Every row gives one point. The window is the flat piece filled in between its corners: a triangle in 3 columns, a solid with four corners in 4, and so on. A path goes straight from each point to the next, and from the last back to the first. List the points from which the path goes on through the window.

Window (4 x 4):
[[-30  37  11  40]
 [ -5  17 -60 -17]
 [ 31  20  -3 -42]
 [-20   5  -8  20]]
Path:
(1): [-19  22 -26 -42]
(2): [ 34   8  -3 -14]
(3): [ 15  12 -31  34]
(4): [-41  18  10  -4]
(5): [-58  30   8  21]
(6): [-20  31 -19  59]
(7): [  2  19 -20  37]
(8): [-19  12  24   3]
(9): [-15  40  18 -20]
(10): [16  9 11 21]
(11): [-22  31  -1  57]
(12): [-56  14 -13  31]
Through the window after points: 3

Window (6 x 6):
[[  0  42  40 -28 -11  11]
 [-30  36   8  -8  -6 -49]
 [ 18 -32  -5  29  20  15]
 [ 58 -17 -20  10   5  12]
 [ 36 -43 -16  40 -27   9]
 [ 10  60  43  13  -6 -14]]
Path:
(1): [ 15  14 -21  19   3  19]
(2): [ 48   8  22   6  -2 -10]
(3): [  8  21  38  -5   8 -18]
(4): [ 18  43 -10  26   0  46]
(5): [  3  15 -22  -3  -8  14]
(6): [ 15  -4  16  -7  -5 -14]
(7): [ 15  34  39   5  -6 -31]
(8): [-3 52 17 19 -6  9]
(9): [ -3  54  10  22 -11  35]
(10): [ 26  35  51   1   0 -56]
(11): [ 17 -25  30  12  -7 -32]
(12): [  7  21 -18  31 -18  34]
Through the window after points: 1, 7, 9

Window (6 x 6):
[[ -1 -14  -6  22  24  -1]
 [ 21 -28   7  19   4  -6]
 [-19 -38  38 -16  18  14]
 [ 18  60 -10 -30 -35  16]
 [ 25  42  35  27   8 -28]
 [  8 -10 -11 -30   8  -5]]
Path:
(1): [ -3  -9   0  -7 -22 -13]
(2): [ 22 -15  -2 -14  34  23]
(3): [ 25  34  25  10  15 -12]
(4): [  8  19  30  38 -15 -39]
(5): [-32  28  -3   0 -15 -25]
(6): [55 17 11 28 18 -4]
(7): [29  0 11  9 16  7]
(8): [ -3  12 -12  10  -4 -28]
Through the window after points: 3

Window (8 x 8):
[[ 16  16  42 -19  33 -38   5 -15]
 [-34  25 -31  39   5   7  12  -1]
 [-29  19 -21 -14   8  -2  -8  -3]
 [ 15  -8  11 -22  -5 -13  11  -6]
 [-33 -12  11   9 -23   4 -28  14]
 [ 27  59  40 -21 -38  34  29  43]
 [-46  27  25  -6   6 -44  60  -2]
 [ -3 -13  15   2  33 -11 -15  27]]
Path:
(1): [  5  17  30 -12  14   1  16  -5]
(2): [-36 -16  23  20  35  29  -3   1]
(3): [ -1  15   1  -4   8 -34   7  22]
(4): [ -9  39   0  14 -33 -54  19  11]
(5): [-46  10   8   3  28   9  35  -5]
(6): [-15   9   7  -2  -4  19  11  16]
(7): [-27  32  -2   7 -16 -26  13  12]
(8): [-17  40  15   2  -8 -37  10  29]
(9): [ -2  22  35 -21  -1  16  46   2]
(10): [-18  21   8 -14  21   5  25 -13]
(11): [ -9  17  17   9  -9 -29   0   3]
(12): [ -1  26  16  -6   2 -31  10  13]
Through the window after points: 2, 4, 8, 12

Window (8 x 8):
[[  5 -27  -1 -15  21 -18   4  37]
 [-27   2   7  18  11   3  -8  15]
 [-22  -7  -1 -11   7  -4 -11 -22]
 [ 15  -1 -23   5   4 -10   7  36]
 [ 45 -29   2  -3   6  -1   9  34]
 [ 34  50  12  -3   6   8  45  25]
 [ 27  60  35 -26   5 -17 -19 -26]
 [ -5  14  -6  -2  31  11  -9   6]]
Path:
(1): [ 13 -11   0 -27   3  23 -24  22]
(2): [ -9   4   8 -32  -7   2  -3  37]
(3): [  8  -6  -2  10  21 -12   1  13]
(4): [ 11  18   8  17  21 -38   3 -14]
(5): [-11   8   5 -42   6  22 -15  17]
(6): [-22   2  -5 -26 -13  19   1  32]
(7): [  6  10   0  11  44 -10 -12 -25]
(8): [  8 -12  -2   9  14 -17   3  11]
Through the window after points: 2, 6

Window (9 x 9):
[[ 29   9  20   6  -5  16   6 -19  21]
 [-38  14  29 -21  27   1  16  28  11]
 [ 12 -21  -3  -7   2  33   4 -39  24]
 [  7 -32 -20 -28  -9 -29  -2  34 -31]
 [-23   5  41 -24  23 -16  34 -10  -3]
 [-16  -9 -51 -19 -21 -56   1  31 -22]
 [-19  13  16 -16  57 -26  14  16  -5]
 [ 15   2  -9   2 -11  34   4 -27 -18]
 [  0 -31 -40   7 -13 -29  26  33 -23]]
Path:
(1): [ 12  -1 -34 -33  22  -6  40  26  42]
(2): [ 15   2 -16  -4  -9  12  20   2 -17]
(3): [-26 -41  -7  13   3  -4 -21 -29  -8]
(4): [-36  -1  21  16  26  -9  -1 -21 -12]
(5): [ 16  -1  -2 -46  -5  -4  34  14   3]
(6): [ -6   9  14 -47  27 -30  60  29  20]
(7): [-24  -2  34   8   7   9 -11 -29 -17]
(8): [-27  -3  25  -2   8  -2  -3  16   1]
(9): [  4  23   3 -41  31  -2  51   4  12]
(10): [ 17   3 -31 -35  16  10  12   1   7]
(11): [ -3  -3  52  11 -12  -3  -4 -10  -4]
(12): [-21  -8  14 -11   7 -26  -3   1   2]
(13): [ 13  11 -14 -31  14   2  33  13 -20]
(14): [  6  14 -15 -30  30  32  17 -12  14]
(15): [ -3 -31  12   4  -9   0   1 -19  10]
(16): [-15 -21  17  10 -17   5 -28  -8 -40]
Through the window after points: 2, 4, 6, 8, 14

Window (11 x 11):
[[  6  30  20 -13   6  -4 -12  -5   4  -1  14]
 [-12  -2  -5  -7  15  -5  10   2  -8  16 -19]
 [ -5  20 -13  -5  25   3 -14 -23  12  -3  -6]
 [ 23  22  -8   9  14   3 -26  -7  -8   0   6]
 [  9  15 -12  20  12 -34  16  40   4 -43  13]
 [-39 -27   2   5  27 -25   4  -8 -19   9  46]
 [ -7  -3  23  10  24  10   0  -2 -17 -12   8]
 [-12 -38 -13  13 -30  13   9  14 -11  -2 -18]
 [ 11  21  -8 -12  31  16  16  10  -1 -17   5]
 [ 22  10   0   4  12 -20  -9 -20 -12 -20  19]
 [  7  30  -7   8  32   9  28  -1  15   0  -1]]
Path:
(1): [  0 -21 -11  -8  25 -10  -4   0  13  10  10]
(2): [ -8  18   2   5  15   8  -7 -18 -17  -1   5]
(3): [ -3  36  -4   6  -3  -4  -6 -12 -13 -11  21]
(4): [19 -5  1 -3 60 -3  1  9 18 -4 -9]
(5): [-19 -40  -3  10  29  -7  -5  -1  27  19  14]
(6): [  1  38  11   1   2  -3   2  -9 -42 -24  10]
(7): [-10  15  -9  14   4   9   1  -5 -27 -32   3]
(8): [ 9  1  8 -7 29  4 10  9  6  2  7]
Through the window after points: 7

Window (11 x 11):
[[ 18   8   4   4  39 -16 -24   0  -3   8   0]
 [ -8   1 -21   5  17   4  35  14  -1   9 -22]
 [ 15  16  -8  -8 -12  29  19  -1  -1  41 -15]
 [ 14 -29   2   3   8  16  11  -1  -7  11 -32]
 [ 33  -3   5  59 -22 -34   6   4  15 -35   2]
 [-56  -3 -15  11  11 -23 -39 -11  43   9  -2]
 [-37  27 -11 -39 -10  18  19 -37 -17  19 -38]
 [  2 -12 -19 -29 -15 -15  28   0  25  22  -9]
 [ -4  -2  19  -8  -2   1  21   6 -20  25   8]
 [  1   0 -12  -2  -8  -5  -7  25 -17   4 -22]
 [ 25 -16  -3  24  -7   0  -1  27   8 -60  39]]
Path:
(1): [-2  3  8 -5  1  3 11 12  1  2 -4]
(2): [ -5   3  13  -8  -4  -8   2  12  12  -2 -10]
(3): [ -3   5 -34  19   2  -3  25 -14 -12  13   4]
(4): [ 15 -11 -19  19   9 -12  -1   0   3   4   2]
(5): [ -7   8  37  -4   3 -11  -2  23  14  -2   0]
(6): [-10 -19  25 -10 -13  -1   1  31  18  -3 -36]
(7): [  0  12 -36   1  15   0  35 -12 -13  23   4]
(8): [ 15  -6 -17  16 -13   2  20 -12 -16  17   7]
Through the window after points: 6, 8

Window (12 x 12):
[[-21 -25  17   3   0  -8   1 -19   8   1 -31   9]
 [  3 -15   6  -9  17   0  19   6 -13  -2   6   7]
 [  8   2  -3 -16  -2 -15  -7  -7  17  31  11 -16]
 [  4   5  13 -36 -21   2   2  -6 -15  -8 -28   6]
 [-29  -5  -6 -12  -4  -8  16 -22 -14 -12   0 -14]
 [  4   8 -18  -4  36  20 -22   6   3  14 -17  -1]
 [ -5  -7 -17   5  -2 -17  22  -3   3   6 -45 -20]
 [ 34  22   0  42  19 -17  -8 -19 -15   1 -22 -26]
 [ -2  26   6 -18  20   6  16   0   7  11 -30  -8]
 [ 27   2 -23   7   7 -24  57 -14  35 -31  19  55]
 [ -1  -5   1 -12 -21  17  32  -1  25  -3 -15 -11]
 [ -2  32 -19  23 -26 -14  -3  32  49  60  18  -9]]
Path:
(1): [ 14   0 -13   3  -1   6  14 -19 -14  17 -26  -3]
(2): [  4 -16   0  28  10  14  46 -30 -15  24 -20 -16]
(3): [ -5  25  -4 -42  -4 -21 -36  14  20 -24   6  14]
(4): [ -6  -3   1 -14   5 -14  10   3  22   1  -5 -11]
(5): [ 11  -4  -8  -9 -17   7  16 -24  -6  20   0  30]
(6): [ 22  26 -10  11  -2   1  15  -9  20  36  -2   2]
(7): [ -5   7 -10   9  -2 -20   7  15  22   1   1   1]
(8): [ -6  12   9   6  14 -18  -1  -8  -2 -12 -14 -15]
(9): [ 16 -28 -16   1 -14  14  23 -19  -3  33  -6  13]
(10): [ 12   0  -9   2 -10   2  22 -12  11  19 -11 -10]
(11): [-34   6  10 -16  -8  -1   2  25  26 -15   1  -1]
(12): [-13   6 -11 -18 -23 -13  22  18  40 -20  -1  -8]
(13): [ -3  -5  -1  -6   0  11  14  -6   7  22 -10   1]
(14): [ -9  10  -2   5   7  12  11 -37   6  23  -4   1]
(15): [ 20   2   0 -24   3 -33  -3  37   6  -2  -9 -24]
(16): [  7  34  14  18  21 -29 -17  17  29  -8   2 -22]
Through the window after points: 6, 8, 10, 14, 16

Window (12 x 12):
[[ 22  11  11   0  31   5   0  -5  21   5  55 -13]
 [ -3  25   2 -12  16 -19 -16   5  10   7  -6 -34]
 [ 26  -4  50   5  -7 -12  58 -27 -16 -15   1   6]
 [-35 -34 -19 -42   5  15   0   3   0  -4 -11 -15]
 [-17   3  10 -18 -13  34 -13   1  10 -21  12  28]
 [ -9  -2  40 -55   5 -19 -17 -24   8  39  38 -60]
 [ 13   6  12  19  20 -44 -32  15  36  10  40   6]
 [ 39  -5  22   7 -27  -8  12 -56   7 -17   2 -14]
 [ 45  -1  10  -5   5  41  -5   4 -49  11  -8  23]
 [ -4 -12 -12  21 -43  25  12   5  22   8 -59   1]
 [-34  -8  48  46  32 -15 -12   3 -13  13 -17 -13]
 [ 31 -14  41   0   7   7   7   3  25 -39  19   6]]
Path:
(1): [ 14 -10  44  11  20   1 -23 -36  27  19 -40  -1]
(2): [ 21 -20  10 -33  35  14 -11 -10  14  52   3   7]
(3): [  8  16  24  26 -12   4  11   2   5 -51  32 -10]
(4): [ -3  -2  15   5  -3  -2  -3  -3 -20  -8  31 -23]
(5): [  2   0  17  -1   8  -4  -3 -10  16   8 -11   1]
(6): [ 28 -15  25 -19  19  15  -1 -39  16  34 -25   5]
(7): [  0   3   0   8 -16   7 -15  17  -7  -7  10 -12]
(8): [-13  -8  10 -13 -31   1  -1   0   3 -31  46 -36]
(9): [  3  -2  28 -28  12  -3  -8 -22   8  27   3 -16]
(10): [-20 -17  -3 -25  21   6   1  -5   9   3 -10  -9]
(11): [  7 -21  19  -6 -49  13   8  10 -22 -22  32 -14]
(12): [-31   2  17  30  -3  12 -20  35 -13 -23  35  -7]
(13): [ 29  -7  18 -31  11  12  14 -22   7  14 -20  16]
(14): [  3   0  16  -1  -1  10   6 -24  20  11 -15  10]
(15): [-10 -17  14  28 -19  -4  -8  22 -13 -11 -15 -34]
(16): [ -5   1  18   2  -6  -3  14   4 -21  -9  26 -13]
Through the window after points: 2, 8, 10, 14, 16

Window (14 x 14):
[[-15   8 -18  11 -58  28  32  -5 -39 -27  10  26  34   5]
 [ 21  10 -17  47   6 -13 -34   5   6  12  29 -15 -11  22]
 [-11   7  12   7  25   1  -2  27  12  -5  48  -4   0  -3]
 [-19  13 -43  32  48  22 -10 -37 -18   0   4 -28  14   2]
 [-16  -1   1 -19  11  10 -15  16 -42  16 -10 -34 -34   4]
 [-18  14   7  19 -23   4  21 -14 -11 -18  -5   2 -19  20]
 [ 11  -3  17 -19   8   2   7  -6  -5   4  25  16 -41 -18]
 [ 23   9  10 -24  30  -6  24  -3   3   7  20  -7  -9  -7]
 [ -5 -23 -28  14  -3 -15   3  -6   6  -5 -22  -3 -12 -18]
 [ -1  -2  -2  27  10   0   1  -1   2  11  13 -38 -24 -22]
 [  8  43  10  11  -9  28 -54   5  51  29   0   8  28 -12]
 [ -5 -18  28  10  -4  13  11 -21 -19 -11  12   1   1  22]
 [ -7 -11  12  20  -1  -2  15   5  20  32   7  14 -17   0]
 [  1  -9  -1  26  14  30  10  26   2  -5  -2   4  -5  -2]]
Path:
(1): [  5 -27  -3 -20 -19   3 -12   5  24 -13   7 -16 -26  21]
(2): [ -9  -1  -3  17   1  20   6   5   2  -1  23 -14 -15  15]
(3): [  3  23  20  10   4 -34  -7  -6   6   9 -16  14   8 -49]
(4): [-28  29 -12  32 -20   3  31  17 -38   0  -4  49  33 -33]
(5): [  9 -20 -10  -4 -12  14 -10 -16  16 -12   8 -26 -13  18]
(6): [-30  10 -14 -17 -27  17  11 -28  28 -22   8 -32 -13  23]
(7): [  0   5   7  21   3   0  11  -2 -16  -1   2   7 -12   1]
(8): [-35   8  41  35  31  11   5  13  -8   5  -2  19  11 -34]
(9): [ 27   6 -28 -14 -24  11  -5  -7   5   0  38 -29 -16  35]
(10): [-37 -16 -28  12 -22  47   9   1   9 -23   3  -5   7   1]
(11): [ 22  36  -2  19  -5 -16  17 -24 -60   5  15  17  26   5]
(12): [ -7  18   7  38   7  -3  14 -16 -12  13   0  21  11 -36]
(13): [  6  -8 -17   4 -12  16  -9  11  12 -15  27 -16  -6  32]
(14): [ -9 -22  19 -10 -21  46  28   4  -8  -8  27  -4 -24  46]
(15): [  4   8 -16  30   8 -16  -3  -5 -14  -1   6  -1   4 -16]
(16): [ -4  17   7  27   0   7  18   8 -22   8  13  10   3 -18]
Through the window after points: 2, 4, 6, 10

Window (14 x 14):
[[-20  -8  21  12  41 -37 -26  17 -27   4  11  22   1 -26]
 [-28  17   9  -9  29 -39 -17   6   4  13 -11 -14  17  23]
 [  1 -25   8   7  -9  18  24   3 -22  27   8 -26  25 -27]
 [-12  12 -26 -27  -9 -16 -13  -2  -1  33   3 -33  -2 -14]
 [-23 -36 -22 -17   5  -8  19   8   9 -24   1  18  19  -5]
 [ 19 -18  12 -22  -9  23 -13 -13  21  -8   2 -11  19  -5]
 [ -2 -21   6  -8 -10  -4 -20   3 -49 -21 -21  -2   2  -9]
 [ 41   8 -32  -5  22  18   7 -29  -1  13  -7 -44   2 -14]
 [-18  12  12   6 -14  33  -8 -18 -33 -22  26  -1  20  16]
 [ 10 -54 -27 -54  -1  16  34  43 -16  -3   9   9   0  -2]
 [ -9 -10   5 -17  15 -18  13  -5   4  -6  12 -54   0 -13]
 [  2 -24 -20  15 -20  27  60  45  28  -7  16 -23   1 -19]
 [-14  25  14 -30  14 -27  11 -18  17 -21 -25  14  -4  -5]
 [ -6 -13  -5  -1   3 -30  14  -3  13  14   3  13 -19  10]]
Path:
(1): [ -5  13   5  -9   6 -22   6  19   9   2  32   0  34  -7]
(2): [ 20  -7  -1 -18  -2  -7   9   2 -12  -6 -12  -6  19 -10]
(3): [-12  -8  -2  -6   4   9 -10  -4 -11   7   7 -24 -11  -7]
(4): [-15  -8  -6 -15  10  26  -4   9   1  -6 -23  -5  -3 -20]
(5): [  5 -20   0  -1 -15 -35  32  -4 -13 -15  45 -21  22  14]
(6): [  9 -17 -11 -13  -1 -11  17   4   4 -13  10  -9  21  -6]
(7): [-17 -13   1 -15  -5  36  -4   1  -9  13  -2 -10 -21 -15]
(8): [-13 -16  -7  -6  -8  15 -13  -6  -8   5   0 -11 -13 -27]
(9): [ 11 -12   3 -15   6  -9  15   7   0  -8  -2 -10  19  10]
(10): [  5 -18   2  -5  -1 -12  11  12  -7 -16  -3  -9  15  -7]
(11): [-25 -15 -13 -11   1   8   0  -2 -12   7  -2   0  -5  -5]
(12): [-17  -9  -3  -4   7   4   1  -2  -8  -2 -14 -17  -2  12]
Through the window after points: 4, 8, 10, 12
